Each row is a point. To make a cloud, some directions were put in groups of two or more. Within a group, all points are equally far from the middle, so they leave a hole (a ring in 2 directions, a hollow ball in 3). The other directions are filled evenly. Then the cloud was stretched, turned, moved and blurred a little. How many holes are there, and how many directions does each take, smallest first?

Cloud (22 x 3):
22  7  56
58  -28  28
50  1  -29
6  3  -50
7  30  -47
47  58  16
5  -9  -44
18  -15  -35
-17  -30  -20
57  -17  -11
33  57  13
-1  5  -56
31  -28  1
-4  21  43
60  1  -22
58  -27  12
0  -15  32
6  11  50
27  49  39
-53  22  18
-33  -27  -2
-15  27  35
Holes: 1 (2)

Cloud:
24  19  21  -4
-10  31  -3  -22
-24  -17  42  -15
40  9  -9  -17
-19  -7  41  -33
42  2  -12  -14
40  18  -17  -26
-26  25  -10  2
-8  -25  13  -49
9  28  -2  -46
-9  -30  23  -48
41  -27  14  -24
39  -7  -12  -5
35  -7  32  -9
14  -18  -16  18
1  17  2  -60
11  -14  -32  12
35  -14  37  -7
21  19  27  -6
-26  25  28  10
34  -24  7  -7
24  -22  -45  -29
-3  30  25  -6
8  -28  18  31
33  6  2  9
20  -15  -14  22
-3  36  8  -9
-26  18  -23  7
17  -34  11  2
7  21  27  -33
Holes: 1 (2)

Cloud (47 x 6):
-10  60  31  0  -11  5
-21  5  -4  -27  -10  -46
-21  1  23  35  12  -5
-14  19  16  -21  12  39
-15  -44  7  14  3  11
-5  -7  -17  23  32  -41
-50  -36  7  16  28  -16
14  -10  -27  -26  3  -3
25  -12  -36  11  25  -48
-16  -16  24  -35  18  20
20  -24  38  4  33  -42
9  -54  2  36  44  -41
22  28  -12  31  25  15
-24  21  2  45  3  -48
29  21  -6  35  40  16
-15  13  19  -22  -9  -31
14  16  58  5  5  19
7  -41  24  13  27  -36
-20  7  -6  -11  -6  27
-18  -27  -1  5  7  14
21  -4  -11  -12  -41  -15
-50  12  -12  -20  -12  -28
-15  19  -32  -10  16  -9
-40  24  16  7  27  4
-18  -19  44  30  27  -24
19  -29  47  6  16  -54
24  13  20  -14  38  -2
-1  -3  -25  -8  7  28
-21  35  -2  -15  15  30
40  -13  9  32  16  -36
-37  29  -17  6  26  -6
-11  21  -12  12  -7  -17
-19  -32  0  -12  -17  -37
3  -33  4  6  29  43
48  -14  30  36  30  2
5  11  20  12  28  -57
2  38  20  -14  34  -30
3  38  11  -17  17  -7
-58  47  18  -11  1  -30
47  -29  21  -8  52  4
-58  25  1  6  42  -8
-24  -49  14  -10  17  -6
-36  -53  11  18  22  -6
-21  -6  47  42  18  -39
3  -9  10  -38  9  6
-4  55  35  8  24  -30
-3  43  21  17  38  -42
Holes: 0

Cloud, 85 rows:
4  -5  -22  50  31  -40  9  8
-48  -3  -4  -12  0  7  9  -7
-29  5  0  -38  -15  -5  27  22
28  34  -29  -25  -16  32  0  -6
-21  -24  0  5  -30  -16  12  -4
17  -10  -47  -2  0  28  -30  -4
4  -11  -38  4  29  -31  22  -2
-2  -3  -11  2  26  21  -2  53
6  28  -39  19  27  3  6  16
-1  23  -43  4  14  2  -26  34
-18  30  6  -13  29  -29  -26  1
15  3  -20  18  -31  29  36  3
35  -4  -20  15  -23  -22  1  20
27  -16  -43  -13  -12  7  37  5
28  20  9  -33  -12  19  -15  7
-18  14  8  18  -29  13  18  -27
18  -10  -14  -32  40  -16  -5  36
-7  3  13  -36  -25  25  -16  13
20  -8  -4  -30  -27  -6  -1  36
8  16  20  25  11  -40  -17  -3
0  18  0  39  -10  -2  25  -36
14  24  -12  -49  -5  45  -4  12
39  -15  -12  -8  0  0  44  14
-36  1  17  43  18  8  2  12
10  -6  -11  -25  -2  -15  -10  56
-25  -33  -12  -18  39  20  1  18
-10  -18  -1  10  45  30  -10  -8
-7  3  -33  -36  -3  1  16  -13
28  1  -17  3  49  -25  9  23
7  -12  5  -18  9  -27  53  11
32  22  7  -3  -19  16  33  -19
-18  17  19  -24  -14  -10  12  -25
-19  -12  -14  55  4  -34  2  20
2  -37  -14  -10  42  23  7  20
-12  -27  13  -17  40  18  -17  3
-33  32  10  29  14  23  -4  12
3  10  4  31  15  -28  -14  43
-6  36  11  13  32  -20  -23  30
-43  -10  -3  10  40  0  0  21
26  0  3  -53  18  10  4  27
-30  24  32  4  -1  -21  24  -12
-7  3  -18  -25  53  -7  -6  9
14  -9  2  -24  60  -11  1  2
19  20  0  12  28  -9  -29  -30
21  -20  -29  -25  31  3  26  -17
-14  22  -19  36  -23  -26  26  7
22  -11  -14  3  -13  -3  -12  47
3  -8  7  -22  -28  -18  -11  12
36  -11  -8  -8  30  6  3  33
29  17  5  -14  -19  18  49  4
28  14  -32  -19  16  -38  0  17
-17  -16  14  -11  -8  38  43  0
5  -8  3  -20  4  -43  35  20
20  30  1  9  -30  -27  2  18
12  -12  -8  -36  -29  9  43  2
-31  30  -1  10  -6  -4  4  48
10  -3  23  37  29  -30  10  -10
17  16  -29  -21  -35  14  38  13
19  18  -10  50  -8  -18  22  -14
-18  -27  15  12  -9  23  -2  0
-32  9  -17  34  24  -6  25  4
-11  4  -11  3  38  18  30  -25
-16  24  4  -6  19  -16  -44  -5
44  10  -6  16  17  -3  34  -4
3  -18  -10  4  -18  -42  -6  26
10  -19  -10  29  32  8  39  0
-31  -28  16  3  31  4  -19  2
-21  7  9  -6  -6  33  29  -32
-2  19  -38  40  19  -26  5  -3
20  35  10  -3  40  13  -10  10
13  23  -29  -13  -20  8  -11  -30
4  8  -35  25  -9  -36  4  -20
-26  6  14  -37  3  42  16  -8
35  -5  -11  2  21  19  -25  -8
-16  -21  36  -5  22  -20  16  2
4  23  -37  13  23  -6  -30  34
-18  -28  -1  -14  -4  42  35  10
-5  -19  -39  42  -2  -32  -10  8
-26  -17  31  -22  11  13  -6  5
21  11  -30  -24  -25  -16  4  -17
-2  4  -11  -17  45  -9  1  -32
17  16  -27  -51  -6  32  15  -4
-22  29  -18  32  15  4  -35  14
33  24  -24  -14  -2  25  -12  -26
-14  -12  -32  -1  29  16  30  16
Holes: 2 (4, 4)

Cloud (87 x 9):
-16  6  -60  -2  -1  -21  12  -5  -11
11  4  -19  -7  20  5  53  28  -11
8  15  24  -3  14  8  -7  11  -1
-12  12  -24  11  2  9  10  -32  -15
-33  42  7  8  -4  -7  -29  -1  0
7  -15  -35  24  7  34  7  -22  -3
25  28  19  -4  -28  11  -10  -15  -17
-42  14  -12  20  37  11  -3  -14  -6
-3  -25  1  30  -11  -9  3  -4  -3
-1  10  13  17  -9  30  -1  -15  -18
-17  11  9  2  25  13  -26  -11  13
20  18  26  -3  -8  17  -4  5  5
1  -22  -1  23  -4  4  -15  -37  -11
15  -11  36  10  -10  -3  -10  9  22
-15  3  -8  -2  10  38  14  -18  10
-17  14  6  -3  -13  -8  24  -14  -16
0  32  -1  52  31  24  0  -6  -3
-25  -1  -3  -31  -2  -31  25  -2  8
-9  22  23  51  10  28  -12  5  -6
-2  26  -7  30  13  -12  1  6  -18
8  32  13  -5  17  1  37  -47  -10
17  -7  53  38  18  -4  10  9  -10
-1  26  30  -12  25  -10  9  3  -15
-37  9  -41  15  11  -20  17  8  -7
1  26  -8  -13  12  -18  -17  17  10
-7  -4  35  9  19  -38  24  -7  -16
6  38  2  1  14  12  -28  -14  7
21  -8  41  -24  -14  -11  27  -26  12
-5  0  33  -26  16  14  5  -13  -9
29  45  2  -13  22  13  35  -8  -18
18  -36  -17  15  22  -22  49  -27  4
-32  -21  14  15  30  -1  21  16  15
-8  5  -20  -22  7  0  46  -13  -24
-10  37  11  14  -2  32  -10  -17  -41
3  -4  36  -22  -11  -16  2  -46  -12
-15  32  25  35  1  17  -9  -10  -14
-21  -10  -2  -34  -22  13  11  15  26
-15  4  0  31  11  -18  12  25  -28
-31  10  3  -8  -40  -9  17  -18  -8
-1  2  45  8  17  0  14  6  21
-8  4  6  -17  -2  30  42  14  -6
-12  9  -12  -2  6  11  -1  -15  -28
0  3  -17  -3  32  -1  1  10  -1
0  11  12  20  10  -20  -2  13  -2
4  18  2  32  -11  10  28  -37  0
32  17  7  41  0  -15  0  -11  8
3  5  -23  -10  3  -13  -25  17  -20
-11  20  27  -1  -9  -46  -4  8  -26
18  12  22  -5  16  13  25  11  -19
15  -36  14  32  -5  -23  20  -17  -21
-6  1  1  15  15  -13  46  -11  -39
-6  7  -29  -11  -25  -13  -1  8  3
-27  36  -11  18  1  26  20  18  10
-3  31  -16  13  -31  -15  20  5  -6
-1  -1  3  8  -3  -36  34  -13  -21
20  -40  10  14  -7  -13  43  21  -5
1  26  19  -3  -28  -17  9  13  -21
1  -14  -7  27  9  -30  14  22  2
29  16  41  -14  28  7  21  -9  9
-9  9  11  40  21  -14  -1  -11  -4
-18  32  -13  8  5  5  -19  -41  -6
31  7  34  -28  8  -27  31  -19  4
10  -30  19  -18  -18  4  -9  -6  4
5  39  22  -6  -1  -16  -11  12  -8
8  11  7  10  13  2  7  4  -8
9  5  -21  5  13  25  1  -13  15
16  1  40  -14  -20  -41  -2  -12  -19
12  -43  -7  12  1  -8  55  -40  -29
-28  14  26  -7  -4  18  26  -12  9
13  11  -12  51  33  -16  8  6  -15
2  22  37  -2  5  -40  -4  -26  -26
-10  9  3  34  13  -14  -19  -21  -7
-8  -12  17  19  -14  0  12  -7  7
-8  8  0  25  1  21  12  8  -32
27  3  26  1  -21  -35  -17  14  -9
-16  -11  -17  -23  -16  -20  16  -1  -24
6  20  -41  -11  -2  -28  27  -26  -5
-21  34  3  20  14  7  -1  -16  -9
31  20  12  -42  14  -11  22  -21  20
-8  5  -18  -36  19  2  26  10  11
-5  35  -18  -9  6  4  10  13  10
-23  8  -10  41  -11  37  -11  16  3
26  -33  -4  11  34  -6  29  1  1
-30  -18  -18  -25  -40  -7  35  -9  12
-15  6  15  6  7  7  37  -21  -19
13  11  16  39  14  -6  -9  28  33
-20  16  44  -12  -38  -18  -5  -29  1
Holes: 0
